Rows are points. Each copy is the shape, with its points in the same order, stretched, turned, moved and blurred by noise. Say if it was mirrored as well.

Shape:
[[-0.02 -0.12]
 [ 0.28  0.09]
 [ 0.06 -0.15]
 [-0.62  0.50]
 [ 0.06 -0.10]
 [ 0.33 -0.16]]
Copy 1:
[[ 0.09 -0.03]
 [-0.02  0.20]
 [ 0.05  0.04]
 [ 0.97 -0.03]
 [ 0.06 -0.08]
 [-0.16  0.08]]
Copy 1 is: mirrored
Copy 2:
[[-0.08  0.04]
 [ 0.03 -0.28]
 [-0.10 -0.05]
 [ 0.62  0.37]
 [-0.09 -0.04]
 [-0.19 -0.29]]
Copy 2 is: only turned
Copy 3, 6 rows:
[[-0.27  0.06]
 [-0.10  0.37]
 [-0.27  0.13]
 [ 0.39 -0.44]
 [-0.24  0.16]
 [-0.34  0.38]]
Copy 3 is: mirrored

Shape (7 x 2):
[[-0.10 -0.15]
 [-0.64 -0.18]
 [ 0.23  0.20]
 [ 0.13  0.00]
 [ 0.07  0.17]
 [-0.30 -0.20]
 [-0.40 -0.19]]
Copy 1, 7 rows:
[[ 0.11 -0.14]
 [ 0.78 -0.40]
 [-0.32  0.20]
 [-0.12 -0.02]
 [-0.14  0.13]
 [ 0.39 -0.31]
 [ 0.46 -0.27]]
Copy 1 is: mirrored
Copy 2:
[[-0.16 -0.14]
 [-0.64  0.19]
 [ 0.31  0.02]
 [ 0.13 -0.16]
 [ 0.19  0.12]
 [-0.41 -0.06]
 [-0.45  0.04]]
Copy 2 is: only turned
Copy 3 (7 x 2):
[[ 0.08  0.08]
 [-0.04  0.64]
 [-0.10 -0.35]
 [ 0.04 -0.18]
 [-0.18 -0.18]
 [ 0.06  0.30]
 [ 0.07  0.40]]
Copy 3 is: mirrored
Copy 4 (7 x 2):
[[ 0.13 -0.07]
 [ 0.42  0.50]
 [-0.27 -0.22]
 [-0.06 -0.21]
 [-0.16 -0.06]
 [ 0.33  0.12]
 [ 0.36  0.23]]
Copy 4 is: mirrored

Shape:
[[ 0.08  0.59  0.20]
 [ 0.04  0.14  0.15]
 [ 0.14 -0.10  0.11]
 [-0.01  0.18  0.33]
 [-0.06  0.42 -0.21]
 [ 0.44  0.08 -0.32]
 [-0.30 -0.07  0.18]]
Copy 1 (7 x 3):
[[-0.58  0.17 -0.06]
 [-0.24  0.08  0.07]
 [-0.01  0.16  0.18]
 [-0.33 -0.04  0.10]
 [-0.28  0.19 -0.34]
 [ 0.03  0.57  0.00]
 [-0.09 -0.28  0.00]]
Copy 1 is: only turned
Copy 2:
[[ 0.55  0.09  0.49]
 [ 0.22  0.10  0.16]
 [ 0.14  0.07 -0.13]
 [ 0.29  0.25  0.28]
 [ 0.23 -0.33  0.39]
 [ 0.40 -0.28 -0.26]
 [-0.13  0.06  0.15]]
Copy 2 is: mirrored
Copy 3, 7 rows:
[[ 0.74 -0.46 -0.20]
 [ 0.18 -0.38 -0.04]
 [-0.09 -0.22  0.16]
 [ 0.21 -0.48 -0.12]
 [ 0.61  0.01 -0.26]
 [ 0.30  0.21  0.40]
 [-0.11 -0.30 -0.34]]
Copy 3 is: mirrored
Copy 4 (7 x 3):
[[-0.16  0.59  0.37]
 [ 0.14  0.09  0.20]
 [ 0.39 -0.01 -0.08]
 [ 0.22  0.19  0.34]
 [-0.39  0.20  0.05]
 [-0.05  0.31 -0.51]
 [ 0.18 -0.32  0.26]]
Copy 4 is: only turned

Shape (8 x 3):
[[ 0.15  0.20  0.07]
 [ 0.02  0.17 -0.12]
 [ 0.41 -0.29  0.52]
 [ 0.08  0.23  0.02]
 [-0.16  0.03 -0.63]
 [-0.13 -0.10 -0.32]
 [ 0.26  0.25  0.41]
 [-0.27 -0.02 -0.08]]
Copy 1 (8 x 3):
[[-0.08  0.16 -0.02]
 [-0.13 -0.07  0.00]
 [ 0.44  0.61  0.17]
 [-0.11  0.07  0.03]
 [-0.17 -0.63 -0.09]
 [-0.04 -0.26  0.09]
 [ 0.00  0.49  0.07]
 [-0.07 -0.02  0.31]]
Copy 1 is: only turned
Copy 2, 8 rows:
[[ 0.34  0.27 -0.03]
 [ 0.10  0.26  0.04]
 [ 0.68 -0.17 -0.69]
 [ 0.27  0.26  0.06]
 [-0.51  0.45  0.03]
 [-0.29  0.19 -0.13]
 [ 0.74  0.10 -0.05]
 [-0.12  0.04  0.08]]
Copy 2 is: only turned
Copy 3, 8 rows:
[[-0.25  0.19  0.16]
 [-0.17  0.03 -0.08]
 [ 0.16  0.38  0.71]
 [-0.27  0.14  0.02]
 [ 0.06  0.05 -0.54]
 [ 0.14 -0.03 -0.22]
 [-0.28  0.21  0.48]
 [ 0.05 -0.16 -0.09]]
Copy 3 is: only turned

Shape (7 x 4):
[[ 0.63 -0.04 -0.34 -0.07]
 [ 0.01 -0.15  0.24 -0.05]
 [-0.32  0.15  0.09  0.05]
 [ 0.26 -0.65  0.21  0.61]
 [ 0.01 -0.20 -0.26 -0.06]
 [-0.23 -0.03  0.08  0.00]
 [-0.16 -0.10  0.03 -0.16]]
Copy 1, 7 rows:
[[ 0.47 -0.14  0.02 -0.63]
 [ 0.07 -0.26  0.42 -0.15]
 [-0.01 -0.07  0.10  0.21]
 [ 0.66 -0.39  0.63  0.07]
 [ 0.22 -0.39  0.02  0.00]
 [ 0.02 -0.21  0.19  0.11]
 [-0.01 -0.33  0.20  0.02]]
Copy 1 is: only turned
Copy 2, 7 rows:
[[-0.06  0.58 -0.12  0.13]
 [ 0.26  0.16 -0.06 -0.26]
 [ 0.08 -0.10  0.34 -0.17]
 [ 0.68  0.06  0.03  0.50]
 [-0.06  0.04 -0.10  0.05]
 [ 0.12 -0.13  0.15 -0.18]
 [ 0.02  0.02  0.03 -0.23]]
Copy 2 is: only turned
Copy 3:
[[-0.45 -0.61  0.49  0.44]
 [ 0.22  0.02 -0.08  0.22]
 [ 0.01  0.44 -0.01 -0.14]
 [-0.08 -0.27 -0.70  0.84]
 [-0.24 -0.23  0.05 -0.08]
 [ 0.07  0.23 -0.08 -0.07]
 [ 0.09  0.05  0.01 -0.11]]
Copy 3 is: mirrored

Shape, 7 rows:
[[ 0.36  0.08  0.33 -0.13]
 [ 0.16  0.23 -0.27  0.20]
 [-0.25 -0.28 -0.40  0.33]
 [ 0.12  0.24  0.46 -0.30]
 [-0.03  0.17  0.02  0.23]
 [-0.18 -0.10 -0.24 -0.06]
 [ 0.09  0.08 -0.12  0.02]]
Copy 1:
[[-0.19 -0.07 -0.67 -0.11]
 [-0.23  0.41 -0.12  0.19]
 [-0.07  0.23  0.65  0.29]
 [ 0.07  0.03 -0.76 -0.32]
 [-0.16  0.30 -0.16 -0.08]
 [ 0.16  0.22  0.27  0.19]
 [-0.09  0.24 -0.11  0.12]]
Copy 1 is: mirrored
Copy 2:
[[ 0.25  0.19  0.28  0.67]
 [ 0.26 -0.12 -0.50 -0.02]
 [-0.33  0.02 -0.46 -0.63]
 [ 0.35 -0.19  0.38  0.59]
 [ 0.07 -0.22 -0.34  0.06]
 [ 0.06 -0.02 -0.06 -0.36]
 [ 0.19  0.02 -0.16  0.02]]
Copy 2 is: mirrored
Copy 3:
[[ 0.55  0.11  0.39 -0.07]
 [-0.04 -0.39  0.17  0.38]
 [-0.37 -0.41 -0.69  0.06]
 [ 0.48  0.45  0.49 -0.13]
 [ 0.11 -0.14 -0.03  0.35]
 [-0.18  0.04 -0.29 -0.14]
 [ 0.02 -0.10  0.07  0.08]]
Copy 3 is: mirrored
Copy 4 (7 x 4):
[[ 0.50 -0.13 -0.15  0.06]
 [-0.15  0.17  0.22  0.41]
 [-0.36  0.35  0.24 -0.21]
 [ 0.43 -0.47 -0.07  0.08]
 [ 0.04  0.04  0.28  0.05]
 [-0.29 -0.04  0.08  0.02]
 [-0.04  0.02  0.08  0.19]]
Copy 4 is: mirrored

Shape, 9 rows:
[[ 0.09  0.00  0.01 -0.38 -0.17  0.17]
 [-0.16  0.55  0.37 -0.24 -0.25 -0.59]
 [-0.20 -0.17 -0.15  0.35  0.25  0.06]
 [-0.10  0.29 -0.23 -0.40 -0.12  0.22]
 [-0.34 -0.30 -0.18 -0.41 -0.18  0.18]
 [-0.01  0.04 -0.08  0.00 -0.20 -0.46]
 [ 0.00 -0.29  0.09  0.26  0.38 -0.30]
 [-0.12 -0.30 -0.21 -0.19  0.46 -0.21]
 [ 0.08  0.41  0.12  0.13 -0.21 -0.11]]
Copy 1, 9 rows:
[[-0.43  0.13 -0.17 -0.14  0.03 -0.09]
 [-0.12  0.31  0.28 -0.33  0.25 -0.96]
 [ 0.30 -0.10  0.12  0.49  0.19  0.15]
 [-0.52  0.13 -0.24  0.31 -0.04 -0.30]
 [-0.51  0.37 -0.13  0.33  0.40  0.17]
 [ 0.02 -0.10 -0.15 -0.06  0.45 -0.48]
 [ 0.49  0.10  0.04 -0.03  0.25  0.02]
 [ 0.14  0.41 -0.36  0.28  0.26  0.01]
 [ 0.00 -0.26  0.17 -0.11  0.01 -0.51]]
Copy 1 is: only turned
Copy 2, 9 rows:
[[ 0.45 -0.05 -0.18  0.06  0.25 -0.10]
 [-0.24  0.15 -0.30 -0.38  0.70 -0.21]
 [-0.25 -0.02 -0.03 -0.03 -0.24  0.23]
 [ 0.38 -0.16 -0.53 -0.02  0.15  0.05]
 [ 0.29 -0.53 -0.11  0.10  0.18 -0.05]
 [-0.25  0.05 -0.13 -0.04  0.18 -0.45]
 [-0.43  0.13  0.18  0.15  0.05  0.15]
 [-0.28 -0.25 -0.12  0.40  0.13  0.26]
 [ 0.03  0.34 -0.25 -0.33  0.13 -0.18]]
Copy 2 is: only turned
Copy 3, 9 rows:
[[ 0.02  0.35  0.09 -0.01 -0.07  0.06]
 [ 0.49 -0.13  0.30  0.86  0.59 -0.12]
 [ 0.13 -0.26 -0.39 -0.30 -0.12  0.08]
 [ 0.03  0.39 -0.02  0.26 -0.07 -0.11]
 [ 0.14  0.54 -0.30 -0.35 -0.01  0.27]
 [ 0.35 -0.01  0.19  0.11  0.23 -0.16]
 [ 0.49 -0.43 -0.21 -0.25  0.07  0.24]
 [ 0.67  0.02 -0.32 -0.25 -0.08  0.34]
 [ 0.01 -0.12  0.24  0.43  0.18 -0.29]]
Copy 3 is: only turned
Copy 4 (9 x 6):
[[ 0.02  0.02  0.11 -0.51 -0.23 -0.19]
 [-0.53 -0.05  0.07  0.00 -0.64 -0.55]
 [ 0.20 -0.15 -0.19  0.11  0.24  0.23]
 [-0.10  0.14 -0.20 -0.72 -0.24 -0.28]
 [-0.18  0.04  0.12 -0.50  0.36  0.07]
 [-0.15  0.33  0.16  0.13 -0.30  0.00]
 [ 0.16 -0.11  0.13  0.39  0.12 -0.04]
 [-0.01  0.22 -0.07  0.01  0.43 -0.26]
 [-0.05 -0.10  0.01 -0.15 -0.68 -0.12]]
Copy 4 is: mirrored
